Each row is a point. Any point is a mix of the corners, with weights that add up to 1. It lies inside the corners' shape when no weight is negative. Say inside or outside, and name the corners with a negative weight.

Corners:
(1): [ 18 -39]
(2): [19 65]
(3): [-45  -6]
Points:
[ 15 -34] => inside
[ 14 -26] => inside
[-40  15] => outside (1)
[32 50] => outside (3)
[ -6 -55] => outside (2)
[ 39 -27] => outside (3)

Corners:
(1): [  3  81  10  17 -22 -20]
(2): [ -7   3  -5 -29 -16  30]
(3): [  6  52 -39 -21  30  27]
(4): [-26 -36   7 -40  45   2]
(5): [-18 -20  29 121 -21 -91]
(6): [ 25 -25  32 -12  53  19]
(7): [ 25 -23  -3  -8  14 -32]
Points:
[  7  13  -7   8   9 -35] => outside (2, 6)
[ 13 -14  -5 -14  37   7] => outside (1)
[ 31 117  -6 -25 -20  23] => outside (4, 5)
[  3   3  16  46  13 -44] => outside (2)
[10 21 -7 -4  6 11] => outside (4)

Corners:
(1): [ -9  57 -24  15 -33  43  12 -37  34]
(2): [-12  -9  34  -4 -22 -12 -17  14 -17]
(3): [ 34  27  36  12  33  13  19 -21  -3]
(4): [ 19  20 -16  -2 -27 -21  19 -22  54]
(5): [ 24  42 -33  19 -18 -32  -8 -42 -29]
(6): [ -16   25   44 -121  -18  -30  -18   76   -7]
(7): [ 16   1  38 -48 -11 -26  22 -40 -25]
(8): [-23  20  -3  13  34 -12  -2 -41 -10]
(9): [  16    6 -103   -5   15   47  -15  -41  -21]
(10): [ 14   0 -30  16 -18 -20 113   2  28]
Points:
[  1 -26   8 -63   0 -27  25 -13  -7] => outside (1, 3, 5)
[  9  22 -17 -27  -7 -12  47   1  14] => outside (2)
[-12  14 -13 -37 -21   8  34   1  -2] => outside (3, 4, 5)
[ -1   9  12 -30  -7 -11  17  -3   8] => outside (5)
[  8  13   9 -25 -14 -13  25 -16  -1] => inside
[ 12  29   5 -27 -19  -4   9   2   5] => outside (8)

Corners:
(1): [-34 -19 -14 -17  50 -27  61  -6   1 -57  35 -50 -25 -15]
(2): [ 13 -53  13  44  -3  17   8 -41  13  57   8  45  39 -19]
(3): [  3 -71  73 -13 -61  27  39  25  -4  -8  -3  54  20  -1]
(4): [-52 -54 -40 -23  55  15  25  27 -48   7   1 -30 -62  17]
(5): [  2  31  13 -50 -22  -8  -8  24  -3   2 -21  35  51   0]
(6): [ -9  -9   3  50 -58   6   7  50  13 -17  24  59  61  24]
(7): [-77 -27 -32 -48  32  -5  45 -23 -99 -31  75 -42  -7  22]
(8): [-67 -33 -21  41 -34 -69 -41 -51 -13 -26 -16  80 -75 -53]
(9): [ -41  -60  -76 -109   47   38   23   13    7  -40   96  -61   18   36]
(10): [-61 -11  42  13   7 -47 -28   8   4  32  44  53 -54 -14]
(11): [-26   3   7  19 -87 -10   9  24  -4  24  11  22  17 -83]
(12): [ 28  18  38  21 -64  49 -46 -16  14 -19  17  13  11  16]
(13): [ -7 -49 -63 -58  26 -31  39 -11 -33  -5  66 -78 -50  64]
(14): [ 41 -35  30  17 -30  -8 -34  46 -32 -27  27  35  44 -49]
(15): [ 33  31   1  -2 -51  25  33  17 -15   1  32  88   5 -20]
Points:
[ -4 -13  15  -3 -17   2  10  15 -18   6  22  18  20  -9] => outside (8, 9)
[-44 -68  -5  10  11 -17   6  -7 -14 -15  32 -17 -31  -5] => outside (5, 15)
[ -7 -12   3  13 -35  -1   7  20  -7  -9  24  37  18 -13] => inside
[-24  15 -30 -19  -2 -11  -2  15 -21 -43  38   8 -22  15] => outside (2, 3, 11)
[-44   1  20   4 -33 -35  12  14  -8 -42  42  60  20 -40] => outside (2, 4, 12, 13)
[-37 -14 -11 -10 -14  -6  24  -6  -5  -4  21   8 -14  -7] => outside (14)
[-20 -11  -3 -10 -33   7  -5  -4 -14  11  21  24  -3   8] => outside (1, 14)

Corners:
(1): [ 10 -19  -1  19  41  37   2  62 -67  22  84  67 -32 -35  27 -53 -38 -35
 -29  19]
(2): [-31  47 -27  33  43  77  42  -1  39  16 -17 -17  26 -53  37  29  27 -42
 -42 -36]
(3): [ 41 -15  41  34   5  -9 -64  36 -79  -4   2  74 -47 -46 -34 -49  30 -52
 -14   1]
(4): [ 27  -6  67  47   5 -16 -58 -25   7  40  17  82  -8 -26 -10 -47  -4  28
  23 -16]
(5): [-64  97  37   9 -14 -51  37 -17  -1 -24 -31 -36  41  37  10  74 -63  74
 -37 -52]
(6): [-25  43 -58  38  41  67  51  -4 -12 -36  24  -8 -25  -7  37  -4  36 -29
  14  14]
(7): [ 66 -70   7  78   1 -61 -41  68 -26   2  75  30 -56  -5 -36 -56  45 -44
 -28  19]
(8): [-24  17  95  10 -25   6   9  15  48   9 -19  12 -39  35 -38 -13  -8   9
  -8   3]
(9): [  6 -12   0 -20  53   1  28  -9 -54  36  49  -9 -21 -67  52 -40  47 -83
 -12 -22]
(10): [-43  39 -15 -23  30  17  13  56 -31  44  58  11 -19 -89  50  10  49 -23
   9 -13]
(11): [ 48 -31  46  23  46 -19 -71  37  18  12   9  39 -34  55 -17 -15   5 -35
 -11  18]
(12): [ 19  17 -11  38  63  19  17  46 -56   5  23 -29   2 -53  69 -54  36 -22
 -21  32]
(13): [-18  62 -29 -26 -33  49   9 -36  21 -14   8 -54  61 -18 -27  50   3 -52
   9  44]
(14): [ 45   0 -11   8  -8 -21 -11 -10  -9  49 -26  29 -14  51 -53 -39 -22  37
 -12 -24]
(15): [-11  -5   4  -9  12 -32  44   8  55 -23 -61   1  24   3 -28  32 -66  35
  40 -35]
(16): [-27  40   5  -7 -35  -1  12  12  28 -35 -46  -7   8   1  88  26 -17   0
 -18 -62]
(17): [-81 -30 -48 -22  14  55 -10 -55  25 -53 -55 -46  11   6 -13  83   2   6
 -38  36]
(18): [ -5  43  78 -20 -16  12  46 -21  12 -33 -29 -16  34  30  13  61  12  74
 -17 -65]
(19): [ 32 -31  25  52  18  26 -83  67 -29  29  45   5 -56  -7 -39 -72 -41  -8
 -16 -52]
(20): [ 51  54  16  15  -8  -8 -27 -13  21  12 -15  15 -57 -21 -22  42 -48  24
 -24   1]
(21): [-57  68 -65 -29  71  31  42   5  20 -55  28  -7  -6 -59  18 -27  52 -13
 -57   6]
Points:
[ 10  21  32   6   4 -11  -5  23   6  20  14  26 -11 -15  -4 -10 -11 -12
 -14 -32] => outside (6, 12, 17)
[ -8  25   3  10   1   4   0  12   7 -17 -17  -9  -6   2  -6  23  -2   3
 -20 -11] => outside (1, 4, 9)
[  8  -4  20   9  10   3  -5  31 -14  14   9   7 -14  -6  -1   0 -18 -14
 -10 -13] => outside (4, 6, 21)
[ 10  -9  -3   4   6   4  -7  22   2 -15   3 -11 -27  -5 -11  -4  23 -25
 -12   4] => outside (1, 2, 4, 5)
[-11  19   6  10  12  16   4   7   1 -11   2   2  -6 -20  14   9   2 -12
 -11  -6] => outside (14)

Corners:
(1): [-54  -5  66 -30 -46 -67 -19   8  27 -41   0 -44  21 -27  24 -29  32  43
 -21 -46]
(2): [  8 -46  28  63   6  32 -29  20  28  46   8 -12 -42  12 -31 -16   2  -3
 -22  64]
(3): [ 45 -38 -50  30  13  43 -47  10 -16   0  27 -32 -84  36 -28  48   3 -48
  14  27]
(4): [ -5  22 -18  34 -15 -19  48   3  -6  13 -21  32 -41  88  20   1 -33  65
   9 -19]
(5): [-59  11  37 -46  25 -35  -1 -97  21 -47 -49   8  32  19  62  42 -22  25
  10 -21]
(6): [ 27 -44  -6  35  21  53 -57  14 -30 -30  18  -6 -69  21  -4 -67 -11 -23
  59  82]
(7): [-47 -37  26  18 -18 -30   5 -45  -2   0  -2 -24 -86 -78   7 -36  32  19
 -32  11]
(8): [-43 -29   9 -16 -32 -34  -3 -91 -35 -73 -24 -10  65  -6  16  17  18  91
 -30 -37]
(9): [ -5 -21 -41  26  -6  34 -62   7  -6  48  12  52 -54  17 -62 -40  14 -52
  27  46]
(10): [ 25 -68 -29  44   7  -6 -56 -30  53 -14  18 -14 -88  30 -47 -75 -34  -1
  -1  -1]
(11): [  76   15  -39   74   34  -40 -106  -27  -34  -24   37   65    7    6
   44   16  -41  -19   48   62]
(12): [-30 -60  16 -56 -52  30 -19 -17  16  -1 -15  -4 -36 -34  48 -43  -7  16
 -84 -17]
(13): [-32 -85  21 -39  40 -34  -9  19 -20   7 -62 -32 -26 -50   0 -57  46   8
 -52  -6]
(14): [  8 -45  13 -20 -20 -38  38 -37  44  36  26  23   6   9  25  28  -4  64
  63 -18]
(15): [  1 -19 -44  39  19  -7 -21  32   4 -64  31  63 -50  34 -44  33 -56 -13
  25  68]
(16): [ -5 -35  24  42  27  45 -13  22 -25  23  29 -19 -54 -25 -60 -32 -49 -26
   9 -27]
(17): [ 60  36  41 -36 -24 -25  57 -45   6 -29 -30  36   6  22 -12  16 -29  62
 -11 -12]
(18): [ 12  12 -13 -33 -46 -30   8 -34  -3  -5 -74 -17 -12  10 -25  20 -91  72
  20  13]
(19): [-13 -61  17  18 -30  12   8 -11  12 -55 -74 -17  -8 -75  19 -43  23  -1
 -25 -46]
(20): [ 19 -23 -27  13 -50 -54  49 -56 -28  -2  10  -8  19  43   6   9 -51 -34
   7  25]
(21): [ 32  70 -99  21  66   1 -35 -44  -1 -59  52   7  55  -2  34  24 -32 -20
  31  74]
Points:
[-26   2 -37  42 -12  32   8  -8   4 -33  -1 -18  32  55 -27  55 -45 -12
  79  15] => outside (7, 10, 11, 12, 13, 17)
[-33 -52  35 -32 -34 -22  27 -18  27   6 -38 -11 -76  -3 -16 -20 -18  18
 -14 -55] => outside (2, 6, 8, 11, 21)
[ 15 -14  -7  18   9   1 -22  -3   5   7   9   8 -40  12  -9 -10 -29  -3
  14  38] => outside (8, 19)
[ -5 -27   1   8 -12  -6  -5 -24  -1 -18 -16   1 -15  -8   3 -13  -6  12
  -4  -1] => inside
[-30 -37  53 -45 -40 -12 -33 -51  18 -15 -89 -19 -29 -22  38 -19  54  68
 -81 -47] => outside (6, 14, 15, 16, 20, 21)
[ -4 -16  -3  11   9  -4   3 -14   1   9  16  -9 -44  25 -41  -6 -24   9
  17  12] => outside (11, 12, 19)
[ 12 -25 -14  15   0   5  -7 -26  -5  -8  -9   9 -24   7  -5  -8 -23   4
   6  19] => outside (1)
[-10 -27   4   1  -2 -12 -15 -28  -6 -25 -11  -4 -12   0   6 -14  -6  20
   1   8] => inside
[ -6 -16   6   6  -1 -18 -14 -21   2 -11  -2  12 -15   4  -1 -12 -16  18
   0  18] => outside (3, 19)

Corners:
(1): [-29 -25  30 -49 -31  11  -4 -12 -37  -5 -70  66 -30  29  38  -9 -75 -22
 -28 -14]
(2): [ 27 -32 -41  20 -95 -67  44   8  -9 -18   6  41 -37 -23  73 -27  40  15
   1 -19]
(3): [-12 -17 -51 -30 -36 -29  61  18 -27  84  -2   3 -11 -13 -60  -3 -15   1
  17 -45]
(4): [ 23  34  81  29  33 -42 -30  33  16  16  19  26 -22  16 -57  14  50  23
  35  40]
(5): [ -6 -66 -43  18 -17 -42  42  26  14  43  -6  15 -22  33  47  33  25 -18
  22 -45]
(6): [-13 -29 -19 -35 -72  -6   8 -32 -19  29  42 -46  73 -25  26  68  44   7
 -10 -69]
(7): [ 18  13 -74  29 -36  19  15  38  40  46  -4 -80  57 -39  -3  31  15 -26
 -51  47]
(8): [-31 -40 -43 -57  45  -5  40 -42  34  53   7  11  -5 -63  24  39   5  54
 -40 -14]
(9): [-21  25 -13  25   3 -39  23  27 -12  13 -14  -2 -50 -26 -54  50   2 -40
  27 -29]
(10): [-33   9  11 -17  18  38  39  51 -19 -54 -15  71  42 -16 -39  55 -53  49
  66 -21]
(11): [ -7 -31 -78 -33   9  35 -47 -12 -30  50  13 -13   5 -48   6  22  20  24
 -29   6]
(12): [-13  20  83 -22  52  56 -14  48   8 -54   6  47 -71  20 -11   4  70  45
  31  25]
(13): [ 29  20  37 -12   3 -21  16  30  43  37   0  45 -43 -23   2   8  15  24
 101  43]
(14): [-36  52  -4  31   5  24  25 -20 -20  56 -11  36   2  19  -8 -17  -5 -25
 -38  31]
(15): [  1 -29  53 -12  45  38   7  -4 -28   9 -61  54  33 -23   8  -9  -2  -9
  32 -10]
(16): [ 15 -19 -29   8 -31 -62  73  28  -6 -20  50  53 -37  -1  20 -18 -60 -49
   6   3]
(17): [-25 -55  55   5  -6  57  -1   2  82  81 -12  66  15   4 -15  29   7 -46
   1  -6]
(18): [-21  41 -26 -88  62  34   0 -11  -6  -7 -76  78 -21  -1  12 -11 -40 -18
 -44 -59]
(19): [-83  22  85  14 -18  13 -34  70  -5 -32   4  30  13  46 -44 -37 -36 -52
  45 -14]
(20): [ 53  28 -11  51  15  -8  18 -31  43 -14  51 -25 -49 -29   9  16   9  43
  -3 -20]
(21): [-22  -3 -84 -15   0 -19  17 -64   1  43  18 -52   0   3 -87  36 -13 -25
  -5 -15]
Points:
[ 44 -33   6 -38   2 -18  26  -8 -30 -22  -1  65 -23 -29  73  -4  18  71
  22 -29] => outside (7, 9, 14, 17, 19, 21)
[-20 -22   0 -27   9   4   1  10  13  49 -12   5  -2   1 -15  23  10 -27
   1 -17] => outside (2, 10, 14, 20)
[ 14  18 -14  36   6 -24  13  15  44  17  23  16 -53  -3   1   0  28  -4
  -2  20] => outside (1, 3, 6, 10, 15)
[-15   1  -2 -11  -5   3   3   3   1  17  -2  15  -7  -7  -7   4  -5 -11
  -5  -6] => outside (5, 10)
[-13   0  -8 -10   4   8  21  17   0   3  -7  27   4 -15 -11  24 -14   5
  12 -11] => inside
[ -6   6  70  -7  82   2  16  41  38  -7  -8  61 -46   3 -70  12 -12   9
  90 -12] => outside (1, 2, 6, 7, 11, 14)

Corners:
(1): [-50  28 -22  36   9  -2  46 -41 -20 -23  12 -20   4 -56 -72  24  27  38
   9 -28]
(2): [ 14   1  31 -15  14 -36  57   8  22  -4  39  37 -40  12  48  39 -54 -89
  73 -62]
(3): [-60  12 -23 -11 -11  59 -43 -60   7  26 -38   8  42 -24 -31 -10   9 -28
 -15  38]
(4): [-36 -63 -75 -69  -3   1  67 -84 -73 -33  -2 -67 112   2  62  -7 -54 -74
 -44  46]
(5): [ 44  79  19  -6  20 -42  28 -16  38   0  36  30  15   9 -22  -2  31  -8
  71 -31]
(6): [ 33 -16  -7 -84  33 -30  19  40  -2  12  39  28  26  -5  -3  23 -25  26
  52 -37]
(7): [-46 -38 -21  15 -52  54  -3 -44 -31 -22 -43 -44  44  17  39 -93 -51  -2
 -29  74]
(8): [  8   4 -61  51 -14   3  -6   8   9 -55 -33   8  33  18 -67  10   4  28
  -4  32]
(9): [ 13  31  19   8  73 -18  49 -21  27   5  -3  19   4  20   7  72 -36  25
  28 -37]
(10): [-43  15 -61  18 -15  30 -25 -10 -40 -13  30 -42  18 -13  25  34  25  70
   6  51]
(11): [-23 -20 -10   2  27 -65  21  -7  41  16  33  11 -10  26 -23  29   5  36
  30  18]
(12): [ 21 -34 -30  32  18 -30 -14 -47 -32  42  49  16  35  -6  -3  24   2 -12
  36 -72]
(13): [ 44  -8 -12 -24  71  17  79  20 -12  44   0  42 -34  20  24 -21 -34 -52
  51  11]
(14): [ 41 -36  -3 -69  97 -68  53   8  11 -15 -31  45  14 -12 103 -11 -35 -39
  91 -38]
(15): [ -1  -3  25  28 -30  -2  -6 -38  -5  20  -5  -3  22 -75 -36  78   4  30
  30  50]
(16): [ -53   -1   40  -11   -6   27   45  -43  -93  -34 -104  111  -11   48
   78  -73  -33  -49   15   72]
(17): [-17 -11 -35 -28 -31  34  14 -43 -40 -10 -74 -31 -11  26  -1 -28  38  14
 -20  31]
(18): [-31 -55  94 -15  41  97  21 -14 -39 -41 -65  47  -8  65  41 -47  33 -56
  -1  46]
(19): [-85  -9 -55  -5 -74  61   8 -50 -33 -15 -32 -65  87  12 -32  -5  28  17
  48  62]
(20): [-39  12 -10  36  13 -15 -38   8 -37  -7   7 -89  20  -5 -51  47  -4  16
   1  30]
(21): [-42  -3  -7  38 -15   8  27  28 -15  21 -68   0  64   2 -18  16  40  15
 -42  32]
Points:
[-11 -14  -6 -14   5  -6  21 -18 -16  -1 -16   7  20   3  -3  -8  -1 -20
  24   5] => outside (9, 10)
[ -6  -9 -14  12  10  -1  30 -13 -21  -9 -11  -3  17  13   4   3  -7  -8
  20  15] => outside (3, 6)
[-21  -9 -20 -11  11   4  21 -34 -12  -5 -11  -6  35   4   5   9 -13 -12
   5  18] => inside
[-25  -8   7   3  36  -6  29 -33 -15   7  -6  10  25  -8  23   3  -6 -15
  33  18] => outside (2, 6, 8, 17)
[ -9  -6  -9 -13  18  -9  30 -14 -15  -2 -11   9  19   2  12  16  -3 -15
  26   1] => outside (7)
[ -8  -6 -27 -32  10 -25 -17   3   0 -15  25 -28  55  31 -12  19  51 -18
  32 -34] => outside (1, 7, 9, 13, 15, 16)
[-11 -15  24 -17  10   6  39 -37 -22  14 -12  15   1  14   7  -6 -20 -50
 -10  -2] => outside (8, 10, 14, 19)
[-28  -9   1 -18   6   4  19 -31 -22  -5 -10  -7  33   2  25   5  -5  -5
  12  11] => outside (8, 13)
[ 15  13  11  -1  49 -26  32   4  10  18  -3  48  -6  25 -19  14  10 -10
  53 -49] => outside (4, 7, 10, 15)

Corners:
(1): [  2   5  20  66  15  51  11  -5 -11 -40  53 -58 -41  18  27  32 -41   2
 -49  -5]
(2): [-13  60 -56 -17 -43   2 -63  21 -25 -16 -68 -32  -5  39 -57  -2  55  82
  93 -28]
(3): [-10  27  19  22  -6  -4 -63  26  46 -30 -49 -19  -2  32 -35  19  53   8
  85 -22]
(4): [ 97 -23  42  -1  17  47  -4  51   7  40 -26  42 -57  19  16  19 -30  24
  60  10]
(5): [  5  -7   5  22  72  41 -22 -72  18 -44  27 -14 -62 -11 -17  16 -57  33
 -41  29]
(6): [ 42  31 -48  -5  -2  12 -17  19  11 -28 -90 -30   7  43 -65  30  83 -19
  46  -4]
(7): [-23  -2 -21  51  33  29 -20  -4  21 -72 -69 -11  15  64 -25 -24  68 -17
  37  24]
(8): [ -71   41   51   34    4   -8  -26  -68  -17  -57   64    4   16  -43
   13    8 -100    1  -89   33]
(9): [  5  18   3  -4   2  49 -10  34  34  12  88  64 -13  58  -7  22  11  57
 -13 -23]
(10): [  0 -23  33  37  31  13   1   5  17  43  29  27 -43  15  51  16 -32  -9
 -38 -20]
(11): [-37 -12  -6  37  47  -1 -41 -11 -47 -72  43  -6  -5 -46   4  24 -33  -2
 -65  22]
(12): [ 37  31 -11  -4  39   0 -36   5 -12   2  50  32  58  42  15  14  13  10
  -9 -12]
(13): [-32  28 -21   1  -9 -50 -52  77 -17   2 -79 -74   8  45 -53 -20  73  -2
  38  38]
(14): [  9  47  31 -18   4   3 -18  62  -2   3  54  31 -54  -4  40 -15 -39  33
 -14 -41]
(15): [ 64 -47  95 -22  44  -6   2  24  12  -8 -19  14 -56  41  12  -3   3  25
  16 -49]
(16): [-28  -4   1  26  -9  19 -21 -53  25 -46  19 -40  -6 -20 -24 -11  49  24
 -20  41]
(17): [ 31  17  40   7  37 -29  31  59  -4  40  53  37 -45  16   6   3 -13  43
  26 -45]
(18): [-45  32  36  54  20   9 -53 -93 -32 -59  70   2 -56 -37   1  20 -30   4
 -74  55]
(19): [-16  22 -16  49  -5 -14  -9  -6   3 -42  21 -33 -40  -2  30  29 -42  65
 -56  42]
(20): [  5  27  63 -15  50  11  12  41  -8  35  27  28 -14  -6  53  34 -11  46
   1 -16]
(21): [ -2 -26 -54 -11   3   4  -5   2  -3 -83 -54 -49 -14  61   0  15  41  21
  72  16]
Points:
[-19  15  -1  25  12  -4 -30 -16  -4 -47  -8 -31 -18  10 -11   4   0  10
  -7  13] => outside (4, 9, 20)
[  5  13  18   9  20  13 -12  17   4   0  14  10 -19  18   8  17   1  23
  -1  -3] => inside
[ -7  17  20  20  19  20 -32  -5   4 -25  22  -1 -19   9  -6   8  -7  27
 -16  13] => outside (6, 10, 17, 21)
[ -5  18   1  24  16  11 -23  -9   2 -29  -2  -9 -16   7  -2  13   2  16
   7   6] => outside (9, 13, 15)

Corners:
(1): [ 45  12  40 -11 -43  48  -3  -5  11  -6  40  23  14 -36  21 -22   2   4
 -26 -37]
(2): [ 32 -44 -38  30 -12 -43 -44 -36  33  36   4 -67  52  66   9  15 -20 -43
  62   2]
(3): [ 32  34 -33  20  49  11 -37  -3   9 -16  59 -25  53  59 -36  27   1 -81
 -19 -14]
(4): [  9  18 -78 -28   0 -46 -46   0  35 -22   0 -12  50  31   5 -22 -41 -68
   6 -11]
(5): [-18  43  12 107  -2   8  22 -35 -42  14 -40  79 -26 -27 -18 -54  20   8
  73  -7]
(6): [ 20  77 -16  69  27  35  11 -84 -14  52  -9  93 -26  25 -18 -17  76  33
  56 -36]
(7): [ 17 -36 -65 -28  24 -18 -87  60  29   5  -9 -22  71 -24  20 -14  -3 -54
  11 -11]
(8): [-36  95  17  67 -48  80  29 -21 -37  53 -58  75 -21 -39 -22 -29  40   6
  46 -40]
(9): [ 31  16 -34 -20   5 -11 -67  22  -6 -48 -20 -57  94  42 -38  -4 -60  -9
  48  29]
(10): [ 10 -31 -33   1  63   6   7 -26 -33  17 -29 -37 106   2 -27  47 -54 -58
  72  38]
(11): [ 14 -36   9 -27  67  34 -53 -40  33 -59  14 -82 -21  -4  24 -50 -16 -22
  40  16]
(12): [ 93  61  67  -9  21  79  22 -10 -25 -44  -9  18 -47   1  34  29  33  14
 -33 -69]
(13): [ 18 -57 -53 -15   2   0 -74  41  62 -32 -17  13  33  -3 -28  13 -47 -51
  36  55]
(14): [ 17 -23  12 -51  42  51 -19  21 -29  -6  18   5  -7  31   3 -14   4 -14
 -26 -22]
(15): [ -5  56  21 107   8   1 -17 -42  34  72 -35  97  -1  10 -39  43 -16  32
   6 -22]
(16): [ 62  41  35  61 -56  35  40 -50  -8  19 -38 -26  13 -19  11 -31  11  13
 -42  33]
(17): [-12  19 -42  18  16  39   0  -6  -8 -45   7 -22  43  41  10   8   8   9
  10 -17]
(18): [ 27  76  99  39 -46  74  31  -8  17   0 -28  81  27  10  21 -11  42  13
 -52 -23]
(19): [ 10  40 -62 -26  12 -21 -83  61  19  -8  46  20   8  39  41  14 -35  -6
  66  51]
(20): [ 35  27  25 -23  14  76  52  76  23   8  -1  36   6 -31  -1 -40  15   0
  -7 -26]
(21): [ 16 -16  -7 -63  -1 -50   1  37 -10   4 -18 -63  90  -6 -17  62   9 -16
  36  17]
Points:
[ 19  35  -4   5  -1  16 -28  15  11  -3   6  23  18  18  15   1  -5  -6
  19   9] => inside
[ 23 -16 -15 -21  15   5 -30  19  26  -6  19 -28  46  20   9   6 -20 -36
  -4  14] => outside (5, 6, 8, 9, 12)
[ 29   1 -26  -2  -6  -7 -28  30  24 -14  -4 -11  57  10   1  17 -27 -28
  12  18] => outside (6, 8, 11, 14)
[ 23   4  -4   0  14  21 -18  -7   4  -5   4  -9  35   0  -1  -2 -10 -23
  18  -3] => inside
[ 21  -8 -24   7   7  -4 -37  -3  19   6   0 -21  33  22   6   0 -11 -27
  35   3] => inside
[ -7  23 -19  38   9  25 -19 -12  10  17   3  41   6  10  -1 -19   5 -19
  35 -16] => outside (9, 12, 16, 21)
[ 21  16   3  -9 -16   6 -15  17  -9 -10 -26   3  47  -8  -1  23 -18  -6
  14   7] => outside (2, 3, 6, 11, 20)
[ 29   9  -9  -5  14  16 -18   4   8 -18   6 -12  35  17   3  -3  -2 -22
  10  -2] => outside (8, 15)
